Rows are points. The points of each table are mixes of a few directions, plus a little noise. Count the directions of each table, and those that both share. Where both have some left over, give the other angles between the two spaces (their principal angles), to ten degrees, smallest first.

First (4 x 3)
array([[-0.19, -0.08,  0.61],
       [ 0.15,  0.06, -0.50],
       [ 0.26,  0.11, -0.86],
       [-0.23, -0.09,  0.74]])
Second (5 x 3)
array([[ 0.13,  0.34,  0.21],
       [ 0.41, -0.25, -0.41],
       [ 0.24, -0.30, -0.37],
       [ 0.35,  0.40,  0.15],
       [-1.13, -0.19,  0.42]])
Directions: first 1, second 2, shared 0; angles 40

First (7 x 6)
array([[-0.12,  0.46, -0.11,  0.54,  0.72, -0.40],
       [ 0.50, -0.04, -0.03, -0.69,  0.53, -0.07],
       [-0.68, -0.18,  0.06,  0.33, -1.10,  0.61],
       [ 0.50, -0.51,  0.24,  0.12, -0.50, -0.61],
       [-0.20,  0.37, -0.16, -0.24,  0.53,  0.36],
       [-0.50,  0.29, -0.11,  0.13,  0.01,  0.46],
       [ 0.48, -0.33,  0.13, -0.22, -0.17, -0.33]])
Second (7 x 6)
array([[-0.25,  0.41, -0.04,  1.10,  0.48, -0.70],
       [-0.05, -0.06, -0.01, -0.29, -0.16,  0.33],
       [ 0.14, -0.04,  0.03,  0.03,  0.05, -0.19],
       [ 0.65, -0.43,  0.13, -0.60, -0.13, -0.22],
       [ 0.38,  0.00,  0.08,  0.53,  0.36, -0.92],
       [-0.32, -0.04, -0.07, -0.58, -0.37,  0.89],
       [-0.54,  0.16, -0.12, -0.19, -0.24,  0.80]])
Directions: first 3, second 2, shared 2

First (11 x 11)
array([[ 0.02,  0.02,  0.24, -0.03,  0.00, -0.20,  0.02, -0.34, -0.37,
        -0.10, -0.04],
       [-0.17,  0.16,  0.03,  0.24,  0.02,  0.12, -0.39,  0.41,  0.58,
         0.30, -0.01],
       [ 0.03, -0.19, -0.86, -0.05,  0.00,  0.75,  0.11,  1.02,  1.04,
         0.15,  0.12],
       [-0.06,  0.20,  0.69,  0.11,  0.00, -0.55, -0.21, -0.70, -0.66,
        -0.01, -0.12],
       [-0.08,  0.16,  0.45,  0.09,  0.01, -0.32, -0.16, -0.37, -0.33,
         0.02, -0.08],
       [ 0.51, -0.75, -1.42, -0.74, -0.04,  0.73,  1.28,  0.36, -0.08,
        -0.63,  0.21],
       [ 0.14, -0.23, -0.54, -0.21, -0.02,  0.32,  0.38,  0.27,  0.14,
        -0.16,  0.08],
       [-0.14,  0.30,  1.04,  0.17, -0.01, -0.77, -0.36, -0.97, -0.87,
         0.00, -0.16],
       [-0.03,  0.08,  0.33,  0.02,  0.00, -0.27, -0.06, -0.37, -0.35,
        -0.03, -0.04],
       [-0.15,  0.11, -0.32,  0.25,  0.01,  0.45, -0.37,  0.89,  1.09,
         0.39,  0.03],
       [-0.09,  0.17,  0.40,  0.13,  0.02, -0.25, -0.24, -0.22, -0.14,
         0.09, -0.06]])
Second (8 x 11)
array([[ 0.29, -0.43, -0.83, -0.42, -0.03,  0.43,  0.74,  0.24, -0.02,
        -0.36,  0.12],
       [ 0.42, -0.60, -1.14, -0.61, -0.03,  0.58,  1.05,  0.28, -0.09,
        -0.53,  0.18],
       [ 0.03, -0.02,  0.02, -0.04, -0.01, -0.05,  0.07, -0.11, -0.14,
        -0.06,  0.00],
       [-0.06,  0.14,  0.48,  0.08,  0.00, -0.36, -0.16, -0.46, -0.43,
        -0.01, -0.07],
       [-0.21,  0.27,  0.38,  0.30,  0.02, -0.13, -0.52,  0.12,  0.31,
         0.32, -0.07],
       [ 0.27, -0.30, -0.20, -0.39, -0.02, -0.09,  0.65, -0.50, -0.76,
        -0.46,  0.05],
       [-0.36,  0.42,  0.39,  0.54,  0.03,  0.02, -0.88,  0.54,  0.89,
         0.60, -0.08],
       [-0.37,  0.52,  0.89,  0.54,  0.03, -0.41, -0.93, -0.09,  0.25,
         0.50, -0.15]])
Directions: first 2, second 2, shared 2

First (11 x 18)
array([[ 0.06, -0.23,  0.07, -0.23,  0.15, -0.20,  0.07,  0.09,  0.08,
         0.25, -0.04,  0.06,  0.05,  0.03,  0.05,  0.03, -0.03, -0.24],
       [-0.12,  0.46, -0.17,  0.49, -0.28,  0.38, -0.11, -0.16, -0.15,
        -0.50,  0.08, -0.14, -0.10, -0.07, -0.08, -0.04,  0.06,  0.48],
       [-0.22,  0.90, -0.98,  1.16,  0.00,  0.00,  0.42, -0.32,  0.23,
        -0.39,  0.44, -0.34, -0.83, -0.10, -0.28,  0.37, -0.57, -0.18],
       [ 0.12, -0.50,  0.57, -0.63, -0.02,  0.02, -0.26,  0.17, -0.14,
         0.19, -0.24,  0.18,  0.47,  0.05,  0.15, -0.21,  0.34,  0.13],
       [-0.05,  0.18, -0.10,  0.21, -0.09,  0.11, -0.01, -0.07, -0.03,
        -0.17,  0.04, -0.06, -0.09, -0.02, -0.04,  0.02, -0.01,  0.13],
       [ 0.16, -0.50, -0.29, -0.42,  0.66, -0.94,  0.54,  0.20,  0.55,
         0.98,  0.10,  0.11, -0.28,  0.12, -0.01,  0.35, -0.56, -1.27],
       [-0.11,  0.49, -0.42,  0.59, -0.09,  0.12,  0.12, -0.17,  0.05,
        -0.30,  0.19, -0.17, -0.35, -0.06, -0.12,  0.13, -0.20,  0.08],
       [-0.10,  0.33,  0.04,  0.30, -0.31,  0.45, -0.21, -0.13, -0.23,
        -0.50,  0.00, -0.08,  0.06, -0.07, -0.03, -0.13,  0.21,  0.59],
       [ 0.23, -1.06,  1.77, -1.53, -0.46,  0.67, -1.05,  0.35, -0.77,
        -0.08, -0.75,  0.47,  1.52,  0.06,  0.44, -0.84,  1.31,  1.19],
       [ 0.06, -0.21, -0.10, -0.17,  0.26, -0.38,  0.21,  0.08,  0.21,
         0.39,  0.03,  0.04, -0.11,  0.05,  0.00,  0.14, -0.23, -0.50],
       [-0.03,  0.16, -0.39,  0.26,  0.17, -0.24,  0.28, -0.04,  0.20,
         0.12,  0.15, -0.08, -0.33,  0.00, -0.08,  0.20, -0.32, -0.38]])
Second (9 x 18)
array([[ 0.07, -0.14, -0.39, -0.05,  0.43, -0.59,  0.42,  0.08,  0.39,
         0.57,  0.18, -0.02, -0.37,  0.06, -0.08,  0.31, -0.49, -0.87],
       [ 0.22, -0.46,  0.47, -0.80,  0.13, -0.05, -0.20,  0.29,  0.02,
         0.49,  0.17,  0.03,  0.13, -0.07, -0.05,  0.07, -0.06, -0.36],
       [-0.21,  0.43, -0.18,  0.66, -0.32,  0.34, -0.07, -0.27, -0.23,
        -0.68, -0.21, -0.02,  0.09,  0.05,  0.09, -0.21,  0.32,  0.75],
       [ 0.04, -0.09,  0.50, -0.31, -0.27,  0.44, -0.41,  0.08, -0.29,
        -0.20, -0.05,  0.04,  0.35, -0.09,  0.02, -0.21,  0.35,  0.52],
       [-0.35,  0.69, -1.57,  1.55,  0.42, -0.86,  1.08, -0.51,  0.60,
        -0.11, -0.05, -0.08, -0.86,  0.23, -0.01,  0.39, -0.70, -0.67],
       [ 0.00,  0.01,  0.32, -0.11, -0.24,  0.37, -0.29,  0.01, -0.24,
        -0.26, -0.08,  0.01,  0.24, -0.04,  0.04, -0.19,  0.29,  0.47],
       [ 0.28, -0.57,  0.99, -1.16, -0.12,  0.39, -0.61,  0.41, -0.27,
         0.32,  0.10,  0.06,  0.47, -0.15, -0.03, -0.15,  0.28,  0.12],
       [-0.31,  0.60, -0.80,  1.14, -0.04, -0.14,  0.44, -0.41,  0.11,
        -0.55, -0.18, -0.05, -0.32,  0.13,  0.07,  0.02, -0.08,  0.23],
       [ 0.24, -0.49,  0.65, -0.91,  0.03,  0.12, -0.33,  0.35, -0.10,
         0.43,  0.14,  0.05,  0.26, -0.10, -0.06, -0.02,  0.08, -0.16]])
Directions: first 2, second 2, shared 1; angles 30

First (8 x 32)
array([[ 0.03,  0.75,  0.22,  0.64,  0.32,  0.48, -0.54,  0.36,  0.18,
        -0.42, -0.14, -0.33,  0.15,  0.52,  0.10, -0.22, -0.18, -0.24,
         0.19, -0.41,  0.09, -0.11,  0.25,  0.13, -0.32,  0.29, -0.09,
         0.04,  0.24,  0.37, -0.27,  0.25],
       [ 0.00,  0.14,  0.03,  0.11,  0.05,  0.09, -0.09,  0.06,  0.04,
        -0.06, -0.04, -0.06,  0.03,  0.07,  0.02, -0.03, -0.03, -0.02,
         0.03, -0.07,  0.03,  0.00,  0.06,  0.03, -0.05,  0.04, -0.01,
         0.02,  0.03,  0.08, -0.04,  0.04],
       [-0.02, -1.65, -0.50, -1.45, -0.68, -1.06,  1.21, -0.81, -0.44,
         0.92,  0.31,  0.71, -0.33, -1.18, -0.24,  0.49,  0.44,  0.50,
        -0.40,  0.92, -0.20,  0.21, -0.56, -0.30,  0.68, -0.68,  0.23,
        -0.07, -0.51, -0.87,  0.54, -0.62],
       [-0.04, -1.35, -0.43, -1.20, -0.58, -0.88,  1.02, -0.67, -0.37,
         0.78,  0.27,  0.59, -0.28, -0.97, -0.16,  0.41,  0.35,  0.43,
        -0.35,  0.78, -0.18,  0.19, -0.47, -0.24,  0.57, -0.54,  0.19,
        -0.05, -0.43, -0.72,  0.46, -0.51],
       [ 0.01, -0.06, -0.03, -0.05, -0.02, -0.06,  0.04, -0.04, -0.03,
         0.02,  0.00,  0.04,  0.00, -0.05, -0.02,  0.02,  0.02,  0.03,
        -0.03,  0.03,  0.00,  0.01, -0.01,  0.00,  0.01, -0.01,  0.00,
         0.00, -0.02, -0.03,  0.02,  0.00],
       [ 0.02,  1.20,  0.37,  1.02,  0.49,  0.79, -0.87,  0.59,  0.33,
        -0.70, -0.21, -0.50,  0.22,  0.84,  0.15, -0.35, -0.30, -0.36,
         0.31, -0.66,  0.15, -0.16,  0.39,  0.19, -0.50,  0.50, -0.16,
         0.05,  0.36,  0.61, -0.40,  0.44],
       [ 0.01,  0.19,  0.06,  0.16,  0.07,  0.13, -0.14,  0.10,  0.04,
        -0.10, -0.02, -0.07,  0.02,  0.12,  0.04, -0.07, -0.05, -0.05,
         0.04, -0.12,  0.04, -0.02,  0.06,  0.04, -0.08,  0.09, -0.04,
         0.01,  0.05,  0.11, -0.05,  0.08],
       [ 0.02,  0.82,  0.24,  0.73,  0.36,  0.57, -0.60,  0.41,  0.23,
        -0.48, -0.15, -0.37,  0.16,  0.59,  0.10, -0.24, -0.23, -0.28,
         0.22, -0.44,  0.09, -0.10,  0.29,  0.15, -0.33,  0.35, -0.12,
         0.02,  0.26,  0.45, -0.26,  0.30]])
Second (10 x 32)
array([[-0.51, -0.09,  0.47,  0.18, -0.19, -0.43, -0.19,  0.59,  0.14,
        -0.75, -0.74,  0.30,  0.18,  0.34,  0.05, -0.07, -0.46, -0.20,
         0.09, -0.02,  0.01, -0.29,  0.57, -0.01, -0.06,  0.34,  0.00,
        -0.57,  0.05,  0.28, -0.53, -0.34],
       [-0.24, -0.08,  0.48, -0.07,  0.25,  0.16, -0.05, -0.24, -0.44,
        -0.22, -0.48,  0.38,  0.46,  0.00,  0.25,  0.40,  0.50,  0.17,
        -0.48,  0.59,  0.51,  0.14,  0.38, -0.18, -0.01, -0.39,  0.18,
        -0.32, -0.14,  0.45,  0.12,  0.01],
       [-0.20, -0.35, -0.07, -0.08,  0.09, -0.23, -0.05,  0.27, -0.22,
        -0.32, -0.39,  0.40,  0.14,  0.60,  0.15,  0.17,  0.62, -0.19,
         0.10,  0.49,  0.03, -0.50,  0.12,  0.06,  0.10, -0.11, -0.31,
        -0.27,  0.25, -0.25, -0.32, -0.30],
       [ 0.18,  0.13, -0.26, -0.19, -0.34, -0.22, -0.03,  0.28,  0.56,
         0.49,  0.81, -0.47, -0.34, -0.83, -0.35, -0.59, -0.16, -0.07,
         0.50, -0.66, -0.33,  0.67, -0.72, -0.06, -0.17,  0.18,  0.38,
         0.04, -0.32,  0.03, -0.06,  0.70],
       [-0.87,  0.52,  0.39,  0.23, -0.29, -0.22,  0.20,  0.15,  0.37,
        -0.44, -1.14,  0.21,  0.07,  1.13,  0.42,  0.48, -0.67, -0.06,
         0.29, -0.13,  0.26, -0.21,  1.09,  0.46,  0.51,  1.16,  0.11,
        -0.08, -0.01, -0.23, -0.55, -0.36],
       [-0.10, -0.07,  0.15,  0.20,  0.02, -0.05, -0.11,  0.23, -0.07,
        -0.54, -0.35,  0.18,  0.01,  0.26,  0.01, -0.01, -0.72, -0.01,
        -0.11, -0.10, -0.16, -0.54,  0.40, -0.02, -0.21,  0.13, -0.25,
        -0.06,  0.31,  0.19, -0.06, -0.56],
       [ 0.67, -0.01, -0.08,  0.07,  0.19,  0.36, -0.08, -0.36, -0.14,
         0.32,  0.77, -0.41, -0.11, -0.98, -0.33, -0.30, -0.22,  0.17,
        -0.42, -0.27, -0.13,  0.27, -0.51, -0.28, -0.34, -0.58,  0.01,
         0.22, -0.11,  0.30,  0.57,  0.20],
       [ 0.82, -0.20, -0.04,  0.20,  0.06,  0.08, -0.12, -0.20,  0.06,
         0.43,  0.92, -0.62, -0.12, -1.18, -0.56, -0.58,  0.19, -0.16,
        -0.43, -0.25, -0.10,  0.39, -0.74, -0.34, -0.20, -0.67,  0.01,
        -0.13, -0.33,  0.12,  0.24,  0.54],
       [ 0.14,  0.08, -0.37,  0.15,  0.38,  0.44,  0.46, -0.89, -0.45,
         0.45, -0.46,  0.11,  0.11,  1.37,  0.47,  0.90,  1.21, -0.06,
        -0.31,  0.86,  0.51, -0.56,  0.35,  0.42,  0.92, -0.02, -0.56,
         0.52,  0.24, -1.12,  0.09, -0.34],
       [ 0.09,  0.13, -0.63, -0.63, -0.17,  0.11, -0.05,  0.16,  0.22,
         0.54,  1.07, -0.12, -0.42, -0.71, -0.09, -0.38, -0.27,  0.39,
         0.75, -0.57, -0.57,  0.60, -0.88, -0.05, -0.58, -0.01,  0.36,
         0.63,  0.07,  0.25,  0.49,  0.45]])
Directions: first 1, second 6, shared 0; angles 60

First (10 x 32)
array([[ 0.38,  0.30,  0.56, -0.65, -0.32,  0.74,  0.59,  0.08, -0.62,
        -0.22,  0.73,  0.22,  0.41,  0.74, -0.20, -0.31, -0.07,  0.00,
         0.32, -0.35,  0.06, -0.16,  0.17, -0.20, -0.94,  0.50,  0.10,
         0.22,  0.22, -0.01, -0.29, -0.08],
       [ 0.24,  0.20,  0.36, -0.40, -0.21,  0.47,  0.35,  0.05, -0.37,
        -0.12,  0.46,  0.13,  0.26,  0.47, -0.12, -0.21, -0.05, -0.01,
         0.20, -0.22,  0.03, -0.11,  0.12, -0.14, -0.56,  0.30,  0.08,
         0.14,  0.13, -0.02, -0.17, -0.05],
       [-0.29, -0.43, -0.49,  0.58,  0.32, -0.69, -0.24,  0.18,  0.29,
        -0.07, -0.72, -0.39, -0.31, -1.01,  0.13,  0.49,  0.13, -0.14,
        -0.06,  0.48,  0.27,  0.28, -0.04,  0.56,  0.31, -0.20, -0.44,
        -0.02,  0.40,  0.45, -0.09,  0.21],
       [-0.16, -0.31, -0.28,  0.35,  0.19, -0.42, -0.02,  0.19,  0.08,
        -0.15, -0.46, -0.32, -0.16, -0.75,  0.06,  0.39,  0.10, -0.14,
         0.05,  0.36,  0.31,  0.23,  0.03,  0.50, -0.05,  0.00, -0.42,
         0.05,  0.48,  0.47, -0.20,  0.19],
       [-0.03,  0.23,  0.03, -0.05, -0.07,  0.11, -0.37, -0.32,  0.32,
         0.36,  0.14,  0.29, -0.04,  0.55,  0.04, -0.32, -0.10,  0.21,
        -0.29, -0.26, -0.47, -0.20, -0.16, -0.55,  0.67, -0.31,  0.50,
        -0.22, -0.81, -0.62,  0.47, -0.21],
       [ 0.00,  0.07,  0.00, -0.02, -0.02,  0.02, -0.13, -0.12,  0.12,
         0.13,  0.06,  0.11, -0.03,  0.18,  0.02, -0.12, -0.04,  0.06,
        -0.11, -0.10, -0.16, -0.07, -0.06, -0.20,  0.25, -0.12,  0.19,
        -0.09, -0.30, -0.22,  0.18, -0.07],
       [ 0.31,  0.67,  0.56, -0.71, -0.42,  0.88, -0.04, -0.45, -0.07,
         0.38,  0.92,  0.69,  0.30,  1.62, -0.11, -0.84, -0.24,  0.32,
        -0.17, -0.76, -0.72, -0.49, -0.11, -1.10,  0.24, -0.07,  0.94,
        -0.17, -1.16, -1.02,  0.51, -0.41],
       [-0.39, -0.63, -0.66,  0.82,  0.44, -0.98, -0.22,  0.30,  0.31,
        -0.19, -1.01, -0.62, -0.42, -1.54,  0.17,  0.76,  0.21, -0.23,
        -0.01,  0.72,  0.52,  0.44, -0.01,  0.92,  0.21, -0.16, -0.75,
         0.05,  0.77,  0.78, -0.26,  0.36],
       [-0.27, -0.47, -0.46,  0.59,  0.32, -0.69, -0.10,  0.28,  0.16,
        -0.20, -0.73, -0.46, -0.27, -1.14,  0.10,  0.57,  0.17, -0.19,
         0.04,  0.54,  0.43,  0.33,  0.03,  0.72,  0.04, -0.06, -0.61,
         0.06,  0.66,  0.65, -0.26,  0.29],
       [ 0.25,  0.37,  0.41, -0.50, -0.27,  0.60,  0.18, -0.15, -0.22,
         0.09,  0.62,  0.36,  0.27,  0.90, -0.09, -0.44, -0.12,  0.11,
         0.04, -0.43, -0.28, -0.25,  0.02, -0.53, -0.20,  0.14,  0.42,
        -0.01, -0.40, -0.43,  0.09, -0.20]])
Second (8 x 32)
array([[ 0.67, -0.26,  0.18, -0.53, -0.63,  0.72,  0.54,  0.43, -0.09,
         0.47,  0.44,  0.15,  0.70,  0.98, -0.41, -0.92, -0.05, -0.62,
         0.24,  0.23,  0.40,  0.19,  0.17, -0.05,  0.43,  0.42,  1.13,
         0.87, -0.47, -0.09, -0.13, -0.32],
       [-0.94,  0.30, -0.10,  0.55,  0.77, -0.76, -0.51, -0.27, -0.04,
        -0.73, -0.51, -0.37, -0.74, -0.99,  0.36,  1.17, -0.09,  0.93,
        -0.03, -0.22, -0.25, -0.39,  0.13,  0.23, -1.20, -0.08, -1.70,
        -1.03,  0.72,  0.07, -0.03,  0.44],
       [ 0.17, -0.16,  0.17, -0.30, -0.28,  0.43,  0.39,  0.39, -0.18,
         0.06,  0.19, -0.15,  0.43,  0.58, -0.28, -0.36, -0.11, -0.12,
         0.42,  0.19,  0.35, -0.04,  0.36,  0.15, -0.45,  0.57,  0.20,
         0.44, -0.05, -0.04, -0.19, -0.09],
       [ 0.23, -0.14, -0.07, -0.02, -0.12,  0.01,  0.04, -0.13,  0.06,
         0.26,  0.04,  0.10,  0.06, -0.11,  0.01, -0.20,  0.19, -0.31,
        -0.12,  0.02, -0.09,  0.21, -0.21, -0.13,  0.56, -0.30,  0.46,
         0.24, -0.16,  0.12,  0.10, -0.08],
       [-0.10,  0.68,  0.20, -0.16,  0.06,  0.12, -0.30,  0.11,  0.13,
        -0.35,  0.19,  0.52, -0.20,  0.97, -0.01,  0.09, -0.74,  0.49,
        -0.45, -0.30,  0.08, -0.38,  0.10, -0.08,  0.16,  0.40, -0.10,
        -0.64, -0.32, -0.81,  0.03, -0.08],
       [ 0.35, -0.28,  0.01, -0.22, -0.31,  0.32,  0.33,  0.16, -0.06,
         0.30,  0.15, -0.04,  0.37,  0.22, -0.17, -0.45,  0.15, -0.40,
         0.21,  0.19,  0.15,  0.19,  0.05,  0.00,  0.22,  0.09,  0.57,
         0.56, -0.17,  0.13, -0.06, -0.14],
       [ 0.05, -0.05, -0.32,  0.37,  0.20, -0.53, -0.40, -0.63,  0.29,
         0.27, -0.23,  0.19, -0.44, -0.98,  0.38,  0.22,  0.45, -0.25,
        -0.56, -0.15, -0.55,  0.31, -0.72, -0.31,  1.18, -1.08,  0.28,
        -0.21, -0.08,  0.28,  0.40,  0.05],
       [-0.43, -0.10, -0.08,  0.28,  0.34, -0.33, -0.04, -0.07, -0.12,
        -0.25, -0.30, -0.44, -0.20, -0.72,  0.13,  0.50,  0.19,  0.31,
         0.28,  0.05, -0.08, -0.11,  0.15,  0.22, -0.89, -0.01, -0.86,
        -0.24,  0.52,  0.31, -0.09,  0.25]])
Directions: first 2, second 3, shared 0; angles 30, 40
